Each row is a point. Each copy is the shape, with its points in the same order, stretched, turned, moved and blurred by noise. Some copies are also mirrored. Which?
In the rows, 128 means zero.

Shape:
[[ 81 109 103]
 [ 84  66 136]
 [106 181 147]
 [148 151 123]
 [132 139 212]
 [141 155 169]
 [198 139  91]
 [ 76 218 156]]
Copy 1, 8 rows:
[[ 87 148 149]
 [103 173 187]
 [112  70 156]
 [143 102 121]
 [165  88 209]
 [154  87 162]
 [181 123  73]
 [ 84  35 163]]
Copy 1 is: mirrored
Copy 2:
[[ 72 120 107]
 [ 61  88 140]
 [133 165 142]
 [143 112 118]
 [137 114 211]
 [149 122 168]
 [175  73  89]
 [131 212 153]]
Copy 2 is: only turned
Copy 3 (8 x 3):
[[ 86  91  87]
 [107  50 102]
 [ 76 149 160]
 [128 148 132]
 [115 113 215]
 [121 139 181]
 [185 163 108]
 [ 25 167 181]]
Copy 3 is: only turned

Shape:
[[160  74 101 160]
 [114 151  49  85]
 [109 116 135  76]
 [ 56 178 136 162]
 [164  80 122 110]
 [153 153 143 135]
 [ 68 191 112  66]]
Copy 1:
[[136  82 101 171]
 [ 70 135 112  88]
 [161 112 133  78]
 [131 230 100 133]
 [150  75 126 137]
 [143 156 156 148]
 [113 195 135  51]]
Copy 1 is: mirrored
Copy 2:
[[172  94 171 136]
 [ 89 176 194 168]
 [ 72 139 142 108]
 [114 139  71 204]
 [145 124 164 102]
 [157 178 106 129]
 [ 55 184 120 164]]
Copy 2 is: mirrored
Copy 3, 7 rows:
[[158  97 127  91]
 [143 191  70 103]
 [ 94 164 141  46]
 [ 28 152 135 153]
 [147 125 151  56]
 [116 162 183 112]
 [ 58 220 120 110]]
Copy 3 is: only turned
Copy 4 (7 x 4):
[[164  84  91 136]
 [ 83 115 103  29]
 [138 154 164  81]
 [ 33 183 112 126]
 [185 110 120 114]
 [144 171  83 118]
 [ 54 193 138  35]]
Copy 4 is: only turned

Shape, 7 rows:
[[147 118 142 114]
 [187 114 182 193]
 [ 96 114 155 149]
 [114 107 110  83]
 [109 130  73 135]
 [119 144  99  59]
 [ 35 210 115  51]]
Copy 1, 7 rows:
[[172  93 131 114]
 [131  70  65  63]
 [111  94 144 118]
 [174 104 166 158]
 [138 148 135 179]
 [198 139 176 154]
 [152 195 234 138]]
Copy 1 is: mirrored
Copy 2, 7 rows:
[[134 114 179 120]
 [123 199 182 159]
 [103 118 147 159]
 [145  65 170 115]
 [166  91 115 126]
 [146  55 160  72]
 [ 80  33 101  52]]
Copy 2 is: only turned

Shape, 10 rows:
[[ 96 125  79 118  69 104]
 [ 86 147 128 136 153 214]
 [149 117 152 118 111 168]
 [134 128 130 124 138 177]
 [168 159 148 126 179 179]
 [128 102 170 144 169 167]
 [104 162 132 147  74 110]
 [207 104 173 169  84 179]
 [ 88  85  47 195  82  99]
 [112  64 103 175 121 133]]
Copy 1, 10 rows:
[[ 84 165  89 127 100  66]
 [ 49 142  94 118 138 207]
 [120 108  99 142  98 157]
 [116 116 100 130 131 179]
 [147 102 126  97 158 190]
 [ 99  81 132 149 141 195]
 [109 184 137 130  97 104]
 [200 107  99 180  71 174]
 [104 181  84 203 137  60]
 [106 120  94 206 137 114]]
Copy 1 is: only turned
Copy 2, 10 rows:
[[103 144 104  57  62 139]
 [ 81 184 182 132 151 166]
 [116  98 158 125 122 170]
 [114 136 157 132 129 168]
 [152 134 169 167 165 142]
 [ 91 112 160 176 141 149]
 [109 143 160  87  50 104]
 [158  66 192 154  67 204]
 [ 91 186  80 106   7 154]
 [ 84 142 103 144  65 172]]
Copy 2 is: only turned
Copy 3 (10 x 6):
[[109 164  81 100  81 145]
 [ 88  84 184 172 142 175]
 [168 127 157 140 135 157]
 [132 104 154 147 150 159]
 [149 111 177 151 209 140]
 [159  78 178 156 150 113]
 [124 196 129 131  91 127]
 [229 166 144 182 151 155]
 [ 96 132  31 156  72 108]
 [142  89  89 152 101 109]]
Copy 3 is: only turned
Copy 4, 10 rows:
[[106 105  69 129  74 131]
 [170  88 156 166 167 210]
 [143 139 160  86 133 177]
 [145 126 144 128 151 177]
 [175 172 178 136 173 162]
 [121 114 191 121 178 162]
 [122 106 136 150  61 135]
 [105 188 189  77 131 211]
 [ 12 114  70 167  99 165]
 [ 43 118 121 134 151 177]]
Copy 4 is: mirrored
